Each wall is flat, endless, passes through zero and stands at right angles to its row. A trip goes straight from one point to another. List the walls that it crosses, first one first.
(in the rows, 128 means zero)

Walls:
(1): [112 130 165]
(2): [160 188 118]
(3): [158 147 163]
(4): [136 101 124]
Trips:
[143 144 132] to [135  88 171] -> 1, 4, 2
[ 91 178 159] to [137 126  97] -> 3, 1, 4
[ 67  89 137] to [170 119 154] -> 3, 2
[106 157 139] to [126  89 118] -> 3, 2, 4, 1
[126 127 170] to [130 145  97] -> 2, 1, 3
[140 161 112] to [145 105  93] -> 3, 4, 2
[108  84 145] to [157 111 109] -> 1, 2

Walls:
(1): [128 125  98 124 137  98 147 118 113 130 142 156 146  78]
(2): [141 132 119 127 155 151 122 102 151 145 158 112 124 101]
(3): [151 129 120 106 114 175 100 160 129 102 101  97 143 123]
(4): [192 155 111 129 134  93 105 120 160 161 178 127 117 117]
(5): [127 119 115  97 125 120  77 153  75 167 118 158 153 145]
(6): [143 112 128 158  63 142 140 177 179 179 156 130 159 134]
(7): [124 112 139 128 118 141  79 132 142  79 107 115  83 108]
(8): [ 97 109 140 175 111 140 144 120 106 130 163 105 153 148]
Trips:
[132 147  80 100 162 129 141 105 105 137 122 135 104 167] to [164 105 100 130 127 125 142 166 118 130 170 170 101 145] -> 2, 6
[148 130 113 141 135 113 148  56 118 143 128  97 111 137] to [125 132 108 107  92 180 109 109 161 118 117 106 128 131] -> 1, 7, 3, 8, 6, 4
[ 90 124  93 153 109 106 122 107 150 119  57 158 110 113] to [132 150  71 119  91 164 144 135 149 130 143 109 191 108] -> 6, 3, 7, 2, 8, 4
[108 159 119 136 147 114 103  91 135 151  94 133 145 135] to [134  84  86 129 147 126 120 113 143 150 103 152 166 161] -> 4, 2, 6
[126  90 200 112 144 113 134 130  72 139 179 122 135 186] to [ 91  95 173 123 115 169 104 115 109 143 153 102 129 158] -> 6, 7, 3, 2

Walls:
(1): [110 138 151 105 105  85 135 190  99 107 131 138  96 126  91 142  82 126
 141 108 135 117 159 121  82 125  93 129 131  83  78 123  88 161 149 144
 172 101 183 162 147 118 126 115 119 176 145 131]
(2): [138 134 159  93 115 112 127 100 169  91 137 157 115  94 162 126  97 151
 142 140 129 150 137  93 176 134  98 156 124  92  85 158 117  91 138 114
  80 165 135 143 117 173 100 133 117 130 174 136]
(3): [145 110 145  97 131 128 156 108 100 107  95 112 145  80 139 113 107 105
 145 106 140 118 101  96 164  91 150 133  71 103 147  85 163 101 134 120
 117 116 121  86 138 133  75 107 155 120 157 130]
(4): [116  91  80 125 149 134  84 100 133  83 137 104 147 147 109 122 143 170
 133 120 193 170 131  75  98 112 135 112  91  96 117  98 101 157 136 129
  93 151  84  99 166 154 127 152 137  70 131 122]
(5): [159  82 140 164 118  96 136 169 157 109 110 119 104  77 153 124 103  85
 118 148 119 115 127 121 148  67 112 144 127 115  75 130 137 143 134 173
 146 114 139 154  98 171 127 118 131 127 144  75]
(6): [ 70 148 110 125 129 118 149 129 111 142 122 137 142 142 112 157 124 161
 121  83  71 129 129 127 184 107 140 128 117 138 129  98 151 150 165 128
  84 135 114 108  89 141  94 123 128 117 106 143]
(7): [ 98 113 159  88 127 114 127 113  82  76  95 183 108 136  79 128 138 123
  67  85 135 162  96 151 136 159 175 113 124 112  79 159  90 145 139 124
 140 130  82 103 124 176 142 157 102 116 151 141]
Trips:
[147 101 100 113 114 148  67 155 119 150 145  62 148 142 129 119 123 117
 139 147 119 139 118  90 126 111 133 133 161 119 100 130 104 129 141 120
 114 129 153 182 116  75 152 118 130 136  99  77] to [114 133  98 165 121 139 171 105 101 146 115 145 186 114 122 142 106 146
 108 123 158  84 139 129 144 133  90 111 134  90 141 133 117 157 136 111
 114 133 119 153 152 132 152 150  41 152 119 125] -> 5, 6, 7
[ 99  72 136 139 154 127 124 148 142 151 102 128 105 121 148 111  99 104
 160 165 177 194 127 127 109 105  96  79 155 137  90 149 157  77 106 139
 114 143 120 103 151 153 117 105 106 144 126  84] to [ 96 123 113 144 128 124 122  99 143 154 127 123 143 110 187 154 187 145
 151 133 110 108 141  89 138 185 136  92 165 136 111 159 114 160  90 106
 149 117 136 138 181 123 167 123 159 149 105  91] -> 3, 2, 5, 4
[ 85  89 137 130 109 150 105 132 177  96 126 133 124  84 138 143 129 140
 117 152 156 111 126 164 118 133 156  94 133  87 137 134 142 171 181  94
 101 170 153 100 134 162 170 151 123 109  75 117] to [148 186 133 106 183 137 151 132 117 109 123  98  89 123 182 175 134 101
  97 128 137 154 140 164 115 136 134 127 124 116 128 133 149 104 130 148
 157 122 135 170 103 160 105 148 111 141 120 124] -> 6, 4, 1
[164  79 119 129  93 139  84 132 110 161 141 134 137 132 125 155 175 161
 116 153 145 163 156 135 156 159  94  80 174 128 124 142 156 113  96 144
  98 124 104 116  89 176 112 121 118 116 117 136] to [121 110 143 129 128 171  88 152 107 120 113 116 162 107 120 182 132 135
 119 143 122 132 119 112 115 128 138  91 151 139 113 133 175  96  78 119
 109 151  92 101 141 126 140 166 124 159 140 139] -> 6, 2, 3
